Rows are points. Any point is a mix of the corners, with weights that add up to 1. It lies inside the corners' shape when no weight is negative. Is each point inside? If not, which corners have a negative weight?
In the rows, zero is written as 128.

Corners:
(1): [ 70 166 115]
(2): [ 76  73 130]
(3): [149 168  78]
(4): [222 140 148]
Points:
[140 112 131] => inside
[143 129 116] => inside
[107 104 135] => outside (3)
[204 168 125] => outside (2)

Corners:
(1): [130 155  92 100 158  61]
(2): [111 108  84 160 120 119]
(3): [175 111  79  75 152 168]
(4): [197  76 131 178  93 108]
(5): [145 183 157  90  67  70]
(6): [ 98 249 185 150 192  75]
(7): [146  37  88  74 144 128]
Points:
[141 151 113 100 133  87] => inside
[171  90 107 114 125 137] => outside (1)
[142 115 101 133 142 109] => outside (5)
[155  84  85 105 123 117] => outside (6)
[169  89 106 114  89 128] => outside (1, 6)
[153 127  95  92 147 120] => inside
[151 111 105 138 125 121] => inside
[128 139 104  99 146  89] => outside (4)
[135 137 123 141 126  89] => outside (3)

Corners:
(1): [192 146  84 110 166 122 109  59 132]
(2): [158 201 106  65 131 142 109 124 176]
(3): [176 148 138 129 218 183 103 129 199]
(4): [140  65  28 148  80 103 154 109 118]
(5): [124  90  85 135 125  93 194 131  66]
(6): [137 159 121 136 158 190 147 104 151]
(7): [ 50 186 193 192  68  64 102 167 187]
(8): [176 158 132  39 132 197  57 105 143]
(9): [183  82 111 155 113 109 179 160  84]
(10): [ 49 175 156 246 119 109  98 190 134]
Points:
[129 136 124 141 135 133 132 143 139] => outside (1)
[133 150 120 137 140 158 125 120 141] => inside
[155 154 128 114 151 158 111 122 148] => outside (4)
[138 143 145 159 144 133 129 141 132] => outside (2, 4)
[151 137 109 119 121 131 127 120 125] => outside (3)
[183 164 118  64 181 165 119  79 150] => outside (4, 9, 10)

Corners:
(1): [106  18  86 133 119 188 147 167 160 159 111  93]
(2): [120  65  55  40 135 176 110 125 249 119 100 130]
(3): [124  64 110  43 163 137 120  62 178  95  71 123]
(4): [ 61 120  89 145  89 116  80  96 123 112 159 147]
(5): [ 78 141 141 110 142 164 157 195  69 121 169 123]
(6): [ 72 158 118 117 150 155  76 127 132 131 155 121]
(7): [112 196 151 126 115 136 142 157  91  91 111 105]
(8): [120 165 165 137  76 166 172 144 107 186 145 144]
(9): [155 112  76  59 228 129 154 174  92 141 105  75]
(10): [124 152 163 149 140 114 142 118  94  90 116 137]
(11): [169 158  82  47 246 128 181 130  93  94  18 146]
(12): [124 128 103 107 123 147  73 127  92 130 136 118]
(13): [110 184 201 116 129  61 124 135  52 136 108 159]
Points:
[117 132 114  94 148 143 137 143 116 133 112 121] => outside (10)
[118 121 104  86 144 149 125 136 133 131 110 126] => outside (10)
[120 117  99  89 144 148 115 135 134 129 120 119] => inside
[103 138 128 125 120 149 121 140 112 135 129 133] => outside (3, 9)

Corners:
(1): [ 72 181 110 158 232 141 159 108  81 133 145 156 192 123  88 158 145  91
 103 115]
(2): [  8 148 142  88 187 150 152 120 122  99  80 109 136 142  47 134 119 113
 108 109]
(3): [167 110  84  68  59 119 129 170 134 125 129 158  70  54 154 136 103 123
 165 143]
(4): [172 165 144 144 127 127  70  91  95 122 125  97 160 104  67 108 186 107
 162 126]
(5): [101 127  97 149 115 180 130 111 105 126 140 114 174 150 147  63 124 163
  88 140]
(6): [163 143  90 168  39  95 114 179 152 154  65 121  62  88 160 160 130 116
 110 185]
(7): [142 140 113  94 108 145 100 128 165 112 129 146 125 113 198 140  97 108
 171 165]
(8): [120 146  55 117 108  72  96  71  88  92  94 128 151 121 109 124 159 168
 187 118]
(9): [148 115 149 136  87 118 115 204  95 107 110 127 104  93 137 171 129 143
 142 191]
(10): [128 100 103 135  90 116  97 140  97 124 116 103 181 152 147 121 139 104
  82 134]
(11): [178 111 113 181  80 102  56 191 169 168 101 105  74  78 126 159  36  99
 154 159]
(12): [ 34  67 130 140 213 118 100 137 194 153 117 180 125 149 106 146 126 117
  70 126]
(13): [ 32 133 110 162 152 172 177 124 165 112  80 156 199 195  88 145 130 130
 114 116]
(14): [130 162  81  55 128 149  61 115  55 131 137 121 180 170 112 132 168 134
 163 138]
(15): [ 90 140 144 136 249  97 110 194 160 167  70  97 146  98  78 138 154 121
 137  80]
(16): [102 126 109 122 224 128 153 134 138  83  96 168 135 181  84 118  81 117
  75 100]
(17): [ 73 156 146 113 228  69 172 123 127 160 120 179 179 126  65  89 128 105
 130 122]
(18): [159 130  71 125 163  80 172 144 146 100 159 103 123  94 114 178 108 115
 121 198]
(19): [ 89 140 135 117 207 111 159  99 136 136 132 154 173 134  86 176 103 172
 102  99]
(20): [ 91 174 141  91  79  98  91 132 117 103 152 135 112 185 134 114 154 119
 156  70]
(21): [128 139  87 114  58 140  33 156 162  98 133 128 191 109 124  99 150 133
 106 146]
Points:
[126 141  96 131 118 112  96 126 128 129 124 128 153 120 123 126 137 128
 137 129] => outside (2, 9, 16)
[ 91 147 119 149 162 136  92 118 147 155 105 128 166 123 100 130 129 131
 129 130] => outside (3, 9, 10, 16, 18, 20)
[112 149 106 121 148 113 115 124 130 127 110 135 138 121  99 141 132 118
 138 127] => outside (5, 9, 10)
[105 122 106 127 146 117 119 146 144 131 116 147 138 125 122 140 122 126
 119 134] => outside (2, 4)
[ 88 135 130 121 151 125 110 136 138 123 114 137 152 139 112 124 131 125
 127 105] => outside (6, 14, 18)
[106 139 116 129 144 114 115 132 129 114 114 142 150 138 103 139 127 122
 119 137] => outside (3, 5, 15)
[100 136 115 122 144 121 123 129 128 118 113 137 155 138 110 138 138 122
 122 126] => outside (5, 11)

Corners:
(1): [190 137 125 156  72 138 134 150  90 101  77  97 138 105 107 143 178  81
 140 138]
(2): [ 90 136 136  79  76 142 207 156 109 174 121  98 119 173 110  99  81 197
 181 163]
(3): [120  64 148 147 136  89 163  65 100 140 192  97 160 107 110 197 124 193
 204 117]
(4): [147 171 138 168 145 116 121  42 135 140  87 180 193 154 154  80 141 175
 142  64]
(5): [ 43 212 140  87  84 105  94 148 131  87 211  35 144 127 181 119 129 184
 125 126]
(6): [101 208 133 187 146 153 194  58 111 125 164  66 211  68 162 221 110 228
 110 104]
(7): [168  66 217 130 138 158 181  30 173  41 135 158  62  79  59 151 100 102
 160 158]
(8): [114  64 172 126 105 153  73 159  78  94 100 125  53  65  90 201  91  81
 160 178]
(9): [151 137  99 181  55  73 174 181  84 178  58 217 176  67  74 170 187 111
 102 119]
(10): [131 199  85 123 170 106  55 113  78 130 116  75  78 172 167 145 150 147
 205 101]
(11): [ 76 146 143 179 122 111 161 122  55  64 112 102 128 129 130 213  83 102
 101  95]
(12): [ 74 153 106 127  77 141  81  86  84  71 131 113 107 139 144 112 132 149
 124 103]
(13): [135  66 174  80  48  93 140 140  83 168 157 155 108  84  88  96 105 127
 116 148]
(14): [175 118  99 104 128  74 172 166 103 168  69 197 182 168 149 125 171 146
 160 140]
(15): [100 155 122 173  73  82  60 142  67 124 134 143 143 100 119 229  72 179
  90 106]
(16): [ 97 163  92 154 156 146 187  84 126  91  98 134 175 132  73 101 108 120
 101 120]
(17): [164 141  73 122 107 127  45 197 114  95 154 120  66 161 176 133 168 152
 235  37]
(18): [111 136 195 114 151 125 139 104 121  45  59  75  88  83  87 136  84 160
 124 111]
(19): [146 123  86 152 165  89 159 109 179  93  34 181 162 114 154 122 108  87
 129 119]
(20): [191 111 179 213 118 159 150 109 163 108 116 139 116 101 175 131 146 166
  84 169]
(21): [147  24 136  91  93 129  98 163 142 157 101 162  95 122 116 200 136  59
 116 121]
Points:
[131 120 138 142  95 118 132 117 117 124 134 132 124 113 129 156 127 137
 135 118] => outside (8, 14, 16, 18)
[129 134 121 139 127 119 114 121 115  99 107 126 118 136 136 146 122 135
 151 113] => outside (6, 9, 13)
[141 114 154 143 121 108 138  93 128 119 111 133 145  85 127 157 127 149
 125 136] => outside (2, 11, 16, 17)
[129 122 134 133 110 124 149 124 114 119 109 135 129 118 113 150 124 132
 137 126] => inside
[108 108 143 119  90 113 154 130 107 119 106 139 133 113  94 142 113 126
 129 137] => outside (6, 10, 17, 20)
